Every row gives one point. The points of each table are mixes of a few directions, plus a little noise. Count the directions of each table, and those that both share. Where both have some left over, give the other angles between the two spaces (their principal angles), to ten degrees, smallest first.
In the rows, 128 means zero.

First, 6 rows:
[[ 90  92]
 [159 156]
 [ 84  86]
 [157 156]
 [121 120]
 [157 155]]
Second:
[[172 169]
 [ 85  87]
 [115 115]
 [141 140]]
Directions: first 1, second 1, shared 1

First:
[[193 143 186 137 224 127]
 [ 77 116  83 121  54 128]
 [ 76 116  82 121  52 128]
 [129 128 129 128 129 128]
 [170 138 165 134 189 128]
 [140 131 138 130 145 128]
 [123 127 124 127 121 128]
 [116 125 117 126 111 128]]
Second, 8 rows:
[[166 127 145 155 139 153]
 [138 128 133 135 131 135]
 [ 61 129  98  81 108  84]
 [ 81 129 107  95 114  97]
 [161 127 143 151 137 150]
 [202 126 161 180 149 177]
 [ 57 129  96  78 107  81]
 [159 127 142 150 137 148]]
Directions: first 1, second 1, shared 0; angles 50

First:
[[163 115 130 142 169 165 103 111 148 130 150]
 [193 113 130 147 194 188  83 132 156 144 157]
 [112 121 129 132 122 123 138  90 131 113 134]
 [ 69 121 130 128  87  92 168  53 122  90 129]
 [ 69 133 129 119  75  81 168  96 111 104 113]
 [185 128 126 132 174 166  90 180 138 157 135]
 [ 91 121 129 132 105 110 152  71 128 102 132]
 [165 143 124 117 142 139 105 221 120 167 110]
 [135 156 123 102 105 106 127 242 102 166  87]
 [128 139 127 118 118 118 128 168 119 141 113]
 [ 95 113 131 138 116 119 149  46 135  95 145]]
Second, 10 rows:
[[144 120 136 133  88 183 173 170  85 133  79]
 [148 112 175 100  98 153 145 144 137 131 101]
 [ 70 149  61 122 157 121 107 141  79 133 102]
 [133 134 135 125  76 132 162 218  99 147  89]
 [119 117 102 170 160 116 109  82 151 115 183]
 [141 178 123 106 159 127 138  76  95 124  99]
 [114  53 167 110 111 142  94 127 202 120 164]
 [128 146 122 136 127  70 114 156 146 138 155]
 [133 145  94 168 158 138 139  82 104 118 144]
 [149 127 165 108 144  94 104  82 183 122 162]]
Directions: first 2, second 5, shared 1; angles 80

First, 11 rows:
[[143 119 163 127 121 145 113 141 139 131 131 122 155 103 124  96 139 131]
 [124 121 119 135 125 104 116  99 161 124 102 102 139 109 163 121 180 142]
 [145 130  74 163 123 141  84 145 110 124 108 181 159 141 105  38  95  89]
 [150 107 157 108 143 125 128 125 101 117 137  93 144 100 156 102 127 167]
 [121 114 111 133 142  94 158  94 129 140 110 100 118 141 165 154 172 139]
 [126 121 130 110 127 170  96 142 128  93 124  86 149 123 123 130 131 148]
 [123 117  89 112 159 124 168 128  55 120 144 112  97 175 135 171  80 143]
 [ 90 181  73 118 142  61 158  99 117 119 141 163  40 151 138 208  72 139]
 [136 125 162 126 123 108 129 115 151 138 127 124 136  95 148 112 155 138]
 [126 122 122 133 135 100 151 112 120 141 126 127 113 134 149 140 142 131]
 [127 152 213 144  63 230 106 209 201 160 159 201 154 134   7 132 119  50]]
Second (10 x 18):
[[ 99 165  59 127 129 110  92 121 135  89  95 135 101 153 127 145 116 117]
 [152 132 218  77 138 117 120 191  53 111  96  97 136 135 126  88 150  95]
 [124 141 143 102 138 113 135 156  80 115 103 114 108 162 125 142 135 101]
 [135 146 140 113 123 123  74 146 128  93 103 123 143 105 130  77 129 125]
 [128 145 110 132 118 128  70 124 159  97 114 135 145  95 132  82 121 139]
 [158  75 188 149 123 157 183 113 148 189 186 130 161  92 130 122 136 156]
 [114 101  97 156 134 136 209  93 137 180 169 139 103 164 125 211 124 137]
 [146 104 152 145 120 147 135 114 158 152 158 134 156  90 131 105 129 151]
 [ 77 177  15 130 135  99 108 112 127  86  87 138  71 191 124 191 110 107]
 [147  94 158 149 122 150 155 110 156 166 169 134 155  94 130 117 130 153]]
Directions: first 6, second 3, shared 2; angles 70
